Each wall is flat, endless, passes through zero and stands at right angles to its row. A trip goes straight from one point to another. List the walls that it crosses, first one first.
(in the rows, 128 means zero)

Walls:
(1): [174 112  88]
(2): [ 79 120 134]
(3): [171 128 107]
(4): [ 85 121 138]
(5): [123  87 104]
(6): [129 175 169]
Trips:
[113  84 107] to [112 145 145] => 1, 6, 5
[163 156 105] to [170 135 157] => none
[177  99 141] to [148  99  67] => none
[156 104 130] to [142 152 132] => 5, 6

Walls:
(1): [117 136 146 156 128 120 109 125 121 149 143]
(2): [172 177 139 139 141 136 189  49 150 135 132]
(3): [ 89 139  83 195 158  56 112  68 130 155 147]
(4): [124 123 135 106 126 118 120 136 119 105 130]
(5): [177 116 112 168 165 110 124 136 143 115 132]
(6): [149 163 165 163 135  93  77 163 118 100 120]
(7): [108 122 108 137  92 141 114 148  95 101 166]
(8): [131 130 127  90  61 148 122 120  62  94 114]
(9): [118 143 102 107  78  47 160 127 131  98 126]
(10): [176 156 145  94 157 111 171 107 104 108 124]
Trips:
[131 144 135 115 141 104 147 154  95  93  83] to [155  98  62 114 142 141 188 137 146 129 114] => 6, 2, 4, 8
[124 138 108 129 150 142 148 124  99 169 134] to [121  84 108 174 155 132 104 140 112  98 135] => 5, 7, 10, 2, 6, 4
[151 144 114 135  99 121 140 142 136 114 109] to [141 123 117 120 162 147 157 134 119 155 134] => 7, 6, 8, 9

Walls:
(1): [106 155 105 162 118 128 118 119 126 110 155  94 100 174 124 126  77 126
 148  97]
(2): [109 170 126 110 133 160 108 108 130 116 137 140  65 141  95 154 114  56
 172 102]
(3): [122 101 127 129 113 166 113 115  76 120 132 153 103 113 110 131 102  83
 154 146]
(4): [136 142 143  98 149 174  64 133 131 141 119 146 145 104 167 149 156 160
 151 138]
(5): [111 130 110 120 128  89 125 112 181 114 145 148 109 129  91 101 134 142
 108 102]
(6): [123  98 131 110 141 163 128 122 124 150 162  91 152 128 133 154 109 154
 128  78]
(7): [117 129 138 112  91 102 103 179 145 142  95  88 154 117 125 126 122 107
 129 155]
Trips:
[108 124 209  76 123 128 131 128 175 154 110 117 136 124 107 173  77 156
 143 138] to [145 143 125 135 165 173 164 124 126 132 124 107 128 118 104 112  84 170
 164 149] => 1, 7, 3, 2
[104 131 109 121 137  94 129 101 141 125 102 124 110 121 135 118 102 149
 138 147] to [127 142 161 138  94  95  98 152  85 137  81 142 182 135 135 134  88 120
  84 101] => 5, 1
[145 148 154 167 141  97 102 125 136 123 105  98 135 156 150  83 111 175
 141 103] to [ 65 146 159 126  99 187  99 139 112 146 143 123 143 132  87 141 168 125
 122 158] => 6, 5, 2, 3, 1
[126 138 119  91 106 171 199 148 116 106 134  81 128 170 144  87  92  95
 116 181] to [117 153 108  77 123 146 152 112  89 111  86 135 138 199 162 142 168 161
 123 185] => 2, 1, 3, 4, 7

Walls:
(1): [ 80 130 129 124  88  84 120 144 145 177 124 160 115 126 130  99 124 140
 102 130 163 146 107 166 104 104 175 141  96 110 105 140 128 126  75 131
 146 142  95 147 109 133  87 108 136 151 134 123]
(2): [142 106 139 126 137 154  40 135 122 106 137  89 109 143 119 143 130 123
 157 162 104  99 108 101  96  74 118 100 115 163 146 126 148 129 103 133
 121  87 169  89 132 129 136 123 106 172 159  85]
(3): [127 149 130 108 127 108 107  86 113 151 141 164 132 140  97 144 176  56
 152  84 142 178  89 157  70  96 134 136 138  85  70 126 109 130  61 121
 163 118 106 148 127 119 130  98  91 105 151 136]
(4): [149  87 159  86  77 163  82 106  81 126  96 137 122 157 181 144 130  90
 167 164 105 133 150 200 129 148 116  91  92  91  99 115  58 145 116  97
 155 111 201 136 153 130 168 170 113 102 111 108]
(5): [159 138 132 125 132 148 120 138 129 146 132  96 103 116 108 165 177 168
 147 165 144 115 148 144 154 131  82  71  88 127 144 113 127 149 128 123
 171 160 104 123 120 138  94 136  96 160 108 153]
(6): [151 104 133 140 132 123 124 154 131 119 146 120 134 182 130 121 144  93
 141 112 141 107 108 129 127 110 153 133 130 158  69  88 108 175 103 161
 131 129 127 137 156  97 109 100 146  76 131 123]
(7): [129 132 129 109 176  93 121  89  83 128 153 133 162 133 136 183 150 140
 128 103 157 122 138 116 120 161 138 128 156  95 132 154  87 101  97 107
 141 133 110 119 158 128 112 102 113 153 133  90]
(8): [133 147  88 132  84 171 117 134 166  73 136 143 136 167  89 140  90 164
 141 124  90 145 114 112 153 118 142 125 130 133  86 121 133  91 172  93
 127 176  58 123 139  93 127 157 160 125 170 114]
Trips:
[111 102 136 162  91 168 142 119 109 146 213 121 162 132 122  93 121 107
 112 102 118 117 108 143 134 104 120 120 108 162 166  96 126 169 169 139
 123 153 149 109 152 149  93 136 122 136 105 118] to [127 136 147 161 102  87  97 172  87 111 163 148  93 176 169 112 117 145
 146 165 152 141 157 140 151 170  80 116 128 112 171 144 114 151 113 120
 123 114 135 179 117 124 127 186 104 113 115 157] => 4, 2, 6
[112 132 104 133  96 125 136 123 102 145 143 132 151  99 124 166 152 112
 110 109 167 152 127 139 115 113 153 156 143  83 131 113 120 106 110 174
 118 155  75 132 153  92 156 140 104 145 122 170] to [ 75 147 150 131  87 118 160  79 105 141  91 114 126 123 134 100 177 148
  94 146 151 136 110  76 134 157 120 163 151 100 144 124 157 101  95 122
 131 130 162 142 108 170  96 166 139 148 166 113] => 8, 3
[118 103  64 127 114 120 149 126 155 104  43  87 144 166  74  94 116 128
  92 117 103 119 131 124 191 138 134 167 126 166 133  95 150 114  82  85
 135 168 138 134 147 130 117 114 136  81 162 175] to [130 118  91  58  60 144 145 139 155 166  91  67 141 134 170 167  82 118
 126  89 130 115 132 165  76 136 114 123 121  96 127 161  93 125 142  70
  91 124  95 149 119 127 141 147 139  94 124  90] => 1, 4, 6, 3, 7
